Each row is a point. The last column is the point's height on a tilted bowl or saddle (a function of degree 2), plus a little noise. Along how many of its main directions does it bend up, bend down or stay straight?

Points (10 x 3):
-0.017 -0.026 -0.036

0.031 0.058 -0.052

0.043 -0.103 0.061

-0.012 0.035 0.015

-0.043 0.011 0.017

-0.042 0.042 0.072

0.019 -0.050 -0.022

0.047 0.007 -0.057

-0.044 0.007 0.008

0.049 -0.029 -0.017
Directions: 1 up, 1 down, 0 straight

Points (18 x 4):
-0.003 0.044 -0.011 -0.009

-0.059 0.016 -0.070 0.059

-0.002 0.053 -0.085 0.088

-0.011 -0.032 -0.001 -0.051

-0.072 -0.016 -0.031 0.004

-0.002 0.032 -0.037 -0.002

-0.061 -0.052 -0.043 0.019

0.021 -0.031 0.037 -0.047

0.022 0.029 -0.103 0.074

0.040 0.006 0.032 -0.030

-0.028 -0.006 -0.068 0.020

0.010 -0.010 0.050 -0.043

0.058 0.009 -0.011 -0.026

0.073 -0.042 0.022 -0.032

0.010 -0.013 0.001 -0.051

0.019 0.061 0.028 0.011

0.069 -0.022 -0.019 -0.044

-0.071 -0.054 -0.020 0.008
Directions: 2 up, 0 down, 1 straight

Points (16 x 4):
0.027 -0.031 0.026 -0.049

-0.075 0.055 0.045 -0.026

0.036 0.034 0.017 -0.035

-0.043 0.040 -0.005 -0.007

-0.021 -0.012 0.085 -0.052

-0.059 0.047 -0.025 -0.014

-0.002 0.045 0.075 -0.041

-0.049 0.023 0.093 -0.049

-0.051 -0.057 -0.012 -0.052

-0.038 -0.016 0.055 -0.030

0.015 0.030 -0.026 -0.025

0.004 -0.075 0.056 -0.097

-0.047 -0.019 0.042 -0.027

-0.008 0.014 -0.012 -0.012

-0.004 0.022 -0.044 -0.022

0.013 -0.019 0.052 -0.043
Directions: 0 up, 3 down, 0 straight

Points (21 x 5):
-0.041 0.018 0.068 -0.021 0.015

-0.025 0.029 0.026 -0.033 0.004

-0.038 0.031 -0.017 0.086 0.014

0.022 -0.027 -0.034 -0.025 0.041

0.035 0.000 0.025 -0.041 -0.020

-0.008 -0.054 0.002 0.013 0.030

0.044 -0.034 -0.020 -0.003 0.046

0.024 -0.015 0.055 -0.020 -0.008

0.049 -0.058 0.049 0.016 0.055

0.000 0.041 -0.032 0.047 0.043

-0.073 -0.066 -0.069 -0.065 0.123

0.038 -0.040 0.006 0.036 0.054

-0.071 -0.006 0.047 -0.009 0.022

-0.129 -0.004 -0.011 -0.022 0.039

-0.037 -0.027 0.090 -0.011 0.037

-0.022 -0.024 0.006 0.059 0.012

-0.043 -0.014 -0.021 -0.026 0.021

-0.068 0.055 0.061 0.033 0.053

0.031 0.029 0.032 -0.033 -0.027

-0.046 0.013 0.060 -0.044 0.015

-0.067 0.022 0.011 -0.028 0.024
Directions: 3 up, 1 down, 0 straight
